Rows are points. To make a cloud, some directions were put in groups of two or more. Within a group, all points are equally far from the middle, so they leave a hole (a ring in 2 directions, a hollow ball in 3). The other directions are filled evenly. Then the cloud was stretched, turned, moved and blurred a little. Count the holes, and give their numbers of directions, smallest first.

Cloud (13 x 2):
[-12 57]
[-11 -85]
[8 -14]
[-5 55]
[-59 -31]
[48 15]
[0 -12]
[-21 -64]
[-28 25]
[-32 1]
[19 36]
[64 -3]
[-20 14]
Holes: 0

Cloud:
[27 51 38]
[72 -1 2]
[26 22 69]
[23 22 46]
[-34 -24 24]
[-18 -63 45]
[-4 -50 17]
[31 11 29]
[40 22 -4]
[56 63 -67]
[37 12 16]
[43 17 36]
[2 -6 -101]
[8 -10 22]
[-19 -28 -14]
[3 -20 -20]
[72 -15 -10]
[-20 -26 5]
[-40 -46 27]
Holes: 0

Cloud:
[-4 33 -26 48]
[-35 -2 13 -34]
[-35 33 -25 50]
[58 45 24 17]
[63 69 24 3]
[-55 4 -15 33]
[-36 -32 -13 12]
[68 51 5 -11]
[32 68 -6 -21]
[1 43 46 -9]
[-35 43 3 22]
[-23 -3 26 17]
[-53 -31 -5 -11]
[75 64 33 -18]
[65 41 9 -27]
[-42 8 -33 -27]
[69 69 27 -9]
[44 51 -29 -1]
[32 39 -41 1]
[16 59 -9 40]
[-29 -23 -42 18]
[-63 -28 -53 7]
[-36 6 3 -33]
[-2 21 47 -42]
[-78 -20 -48 23]
[-19 20 -8 42]
Holes: 1 (3)

Cloud, 87 rows:
[-6 -19 -56 24 54 28 -9 77]
[-23 11 -7 -50 62 -38 -5 -26]
[-18 -18 34 -14 2 13 -61 -41]
[25 6 70 27 -5 -56 8 -27]
[-12 16 -72 2 9 -17 -32 63]
[13 -31 -11 34 -34 -36 44 -75]
[51 33 -32 -13 -14 6 -39 -6]
[-48 -17 -75 -28 35 -2 -19 55]
[13 12 34 35 -64 -28 -44 -47]
[-65 16 -49 -42 35 -38 21 24]
[-27 13 -12 42 55 5 -24 59]
[-51 -12 -25 -31 60 -11 -35 52]
[8 24 -45 -3 85 -6 13 36]
[-4 -17 15 -6 -58 -67 31 23]
[39 -21 42 -17 24 -48 48 42]
[7 41 -28 28 -21 22 1 -9]
[-86 -20 -14 -3 -29 -37 1 20]
[26 -23 -54 34 17 1 39 65]
[-59 -47 39 -4 -8 20 35 18]
[-44 -22 -21 -76 -44 -26 28 28]
[-34 -9 35 57 21 -35 15 9]
[-15 34 0 50 -42 -18 -26 63]
[-35 27 9 14 47 -5 -29 -13]
[-22 -12 -12 59 9 55 -21 -24]
[78 -23 -15 -21 28 22 -56 -10]
[-33 -68 -35 1 -33 -27 2 7]
[-16 -16 -81 -16 52 6 -2 67]
[8 1 43 -34 -20 45 -29 30]
[-5 3 -12 -45 -38 -46 49 -63]
[-30 -24 43 9 0 59 -9 21]
[66 5 31 -29 35 -64 50 4]
[54 -34 -59 -15 -28 28 -36 15]
[-82 -19 -6 -3 -52 37 -13 -8]
[35 23 32 43 -35 -54 -40 -14]
[6 -44 41 -65 -47 -23 -26 -46]
[20 0 56 -41 -53 18 9 -1]
[42 -3 34 22 -35 -71 -4 25]
[-2 -24 15 -25 -24 27 -93 29]
[-18 49 38 -36 43 -28 17 18]
[-8 -12 27 -13 -10 -45 -65 43]
[-36 -7 -42 -36 -6 -76 25 -3]
[-3 -32 0 -22 31 7 -56 -47]
[-45 -46 -22 -6 -66 5 -52 -8]
[-19 35 6 49 -45 -25 -30 55]
[36 13 1 10 16 -20 -68 75]
[-22 51 2 -52 -12 -62 -42 17]
[49 -4 -29 -45 -17 -25 22 71]
[-19 -38 -52 -19 50 52 -24 56]
[-9 11 37 -55 0 -38 -34 -50]
[65 -8 10 -46 37 -34 29 69]
[42 17 55 -29 20 -46 55 -22]
[0 -13 15 -2 -72 22 42 -14]
[7 -11 19 -101 -30 -11 -16 -28]
[-48 -62 -61 -23 5 -13 -19 18]
[41 -50 -50 -13 -14 10 48 -37]
[-6 22 -66 -29 51 -26 38 -7]
[-31 -67 8 41 3 37 -39 13]
[-42 -71 30 -12 -3 9 -30 -6]
[7 -44 -35 -26 -29 -56 37 23]
[22 -35 -31 17 -19 -27 58 43]
[-47 44 -38 -24 -13 -31 -28 53]
[-88 -9 -5 -12 -34 17 17 41]
[31 18 -60 46 25 12 11 -8]
[58 47 20 -26 -8 -53 42 34]
[56 -6 -8 24 50 14 -48 -17]
[-46 -15 -37 -46 9 31 18 -32]
[14 65 39 2 -10 -26 -12 63]
[-4 -50 -8 48 24 58 -34 46]
[-7 53 -46 34 6 -9 -6 31]
[-12 42 29 -1 42 9 -8 -4]
[-19 30 -4 -84 -3 -58 -33 50]
[-1 17 25 29 -57 -39 39 48]
[1 40 -46 -19 9 -28 44 54]
[-19 -33 20 -87 24 9 14 38]
[58 -21 -62 -32 -16 -9 -6 -37]
[-29 -22 -12 -33 36 43 -41 -19]
[-8 4 -23 -28 -46 41 -30 48]
[80 -2 45 6 -39 3 18 -21]
[3 -90 -31 18 -26 7 20 -34]
[-15 -13 64 30 -5 19 27 -45]
[7 -26 -45 -2 73 11 -35 72]
[32 33 16 -65 53 -47 33 23]
[9 32 28 -60 -22 -51 33 59]
[-19 35 -37 -58 -10 -69 -9 -7]
[61 -63 23 -1 -10 -3 -41 -41]
[-83 -17 5 -21 -69 5 1 19]
[-58 -19 -38 -46 -13 13 3 -48]
Holes: 3 (2, 2, 4)

Cloud:
[22 32 30 -56 35 32 -48 23 -37]
[66 32 -29 6 12 16 -1 -44 2]
[-23 1 45 -43 -2 32 31 -13 -60]
[89 -25 -23 53 17 5 -32 -46 -2]
[55 -33 -12 7 6 44 -50 -44 -54]
[61 -39 -27 6 11 -66 -40 -54 -7]
[29 7 36 -49 -30 -30 -17 39 45]
[67 5 16 42 68 -24 -43 2 18]
[30 -78 12 30 33 -14 -67 -56 -44]
[46 -38 -3 -8 49 -21 -41 4 20]
[-13 -67 -12 53 -17 -27 1 -78 -20]
[46 -17 -69 36 19 25 -9 -40 6]
[37 -26 -46 27 2 -64 -25 -46 -44]
[-36 -25 -8 -8 38 -16 -46 -28 -45]
[-52 65 7 -27 0 27 10 19 21]
[1 6 48 4 -48 5 -71 54 10]
[48 25 -37 -1 -31 22 51 68 -4]
[-26 -11 18 16 -76 -5 -18 -40 -43]
[-11 35 73 -16 -19 16 -48 20 67]
[30 10 -2 -21 65 31 -61 -25 -53]
[29 15 -2 33 -22 24 36 96 -18]
[6 5 -22 2 -1 19 24 -32 -92]
[-2 -5 -49 3 33 10 17 -44 -88]
[25 -39 -38 32 49 56 22 7 -19]
[32 50 8 43 -23 14 15 58 51]
[25 0 -7 65 -50 -15 -51 9 -7]
[18 -31 -1 47 -18 -27 -61 -67 34]
[8 18 -23 28 26 -16 -79 -18 -14]
[-30 -22 54 -54 -26 -14 -7 -64 -32]
[-1 -21 -14 -7 -23 -30 -54 -68 -64]
[-5 -10 33 15 -76 -27 -26 23 -26]
[9 30 49 -16 62 27 -18 64 -30]
[19 17 40 3 -17 -21 57 21 8]
[54 -10 21 -11 1 -65 -6 -40 -6]
[11 -34 -43 -18 -35 5 -32 -31 -22]
[-9 -20 30 -57 25 -2 -43 -77 0]
[-3 33 6 33 52 17 18 53 -35]
[-27 21 -30 -31 40 19 29 -11 -60]
[32 24 -14 62 -35 -32 12 35 22]
[29 1 -17 15 32 -36 18 -44 -70]
[-4 78 53 -15 -34 56 -28 43 -9]
[39 -16 -10 22 77 -1 28 36 5]
[50 -20 -50 46 -22 -57 -37 -46 -8]
[-69 -2 -1 -14 17 18 -50 -52 -13]
[15 -49 -34 70 -22 -17 14 -53 -17]
[-25 -40 0 -10 71 47 5 -49 -73]
[0 -11 1 3 100 -8 15 -37 -14]
[-25 -32 70 -9 3 -19 -20 10 42]
[-5 14 -6 -27 72 -3 21 29 -37]
[-38 20 -21 -16 4 65 -27 -11 -30]
[85 8 32 20 -11 -9 3 58 -43]
[-28 -15 -10 44 11 54 -36 -32 -1]
[70 12 -58 47 61 13 -6 -27 1]
[49 13 14 -5 54 32 11 51 30]
[33 -19 -27 0 33 -19 -80 -17 -25]
[24 -14 36 -22 9 48 10 71 -48]
[-9 55 28 -54 -47 3 -23 -17 36]
[32 53 63 9 -22 -29 -77 20 -1]
[-31 -28 40 -25 60 16 -72 -57 -26]
[-3 49 13 39 62 36 -16 -6 5]
[-19 -31 58 -20 -44 6 12 41 -29]
[56 0 21 53 32 -37 10 40 -21]
[9 -32 0 -6 62 19 21 -83 -34]
[0 26 32 -22 -83 31 -48 28 -11]
[40 -21 28 -49 13 -7 18 8 8]
[45 60 32 -12 -49 -13 -30 62 63]
[94 -35 -11 31 16 1 -47 -26 -55]
[-71 -1 44 -29 42 19 15 2 -21]
[67 -9 -65 38 30 28 -43 -8 -22]
[6 17 36 -48 17 64 -13 -22 -11]
[-79 -18 25 -28 4 25 14 -10 -2]
[33 33 16 -30 11 54 9 42 -67]
[2 29 45 -40 10 18 26 -2 -58]
[-27 -35 -41 16 45 43 11 -43 -78]
[25 -9 86 -7 -31 22 -38 39 -35]
[16 -32 36 -28 7 15 -48 -86 -21]
[-4 -12 -13 -15 20 16 -85 -35 -34]
[-13 0 15 -33 46 -15 -22 36 -35]
[6 57 58 -19 27 34 31 54 11]
[47 -51 6 -29 33 16 -27 -4 -3]
[16 -27 52 -20 -8 12 -52 57 9]
[9 36 17 -29 -65 -16 -32 58 -14]
[-30 -22 23 -21 61 69 12 -9 -41]
[-47 -8 -17 24 52 54 12 -54 -20]
[52 -32 10 -36 34 2 1 24 6]
[-67 -30 -4 17 13 2 -43 -90 -14]
[87 10 -15 53 -42 -12 -37 -12 15]
[34 32 3 55 31 10 -13 -50 7]
[18 -22 -23 25 -75 2 8 -37 -21]
[-32 -46 72 18 -6 -33 -34 -71 -9]
[27 35 20 27 65 5 -75 -12 -9]
Holes: 3 (3, 3, 3)
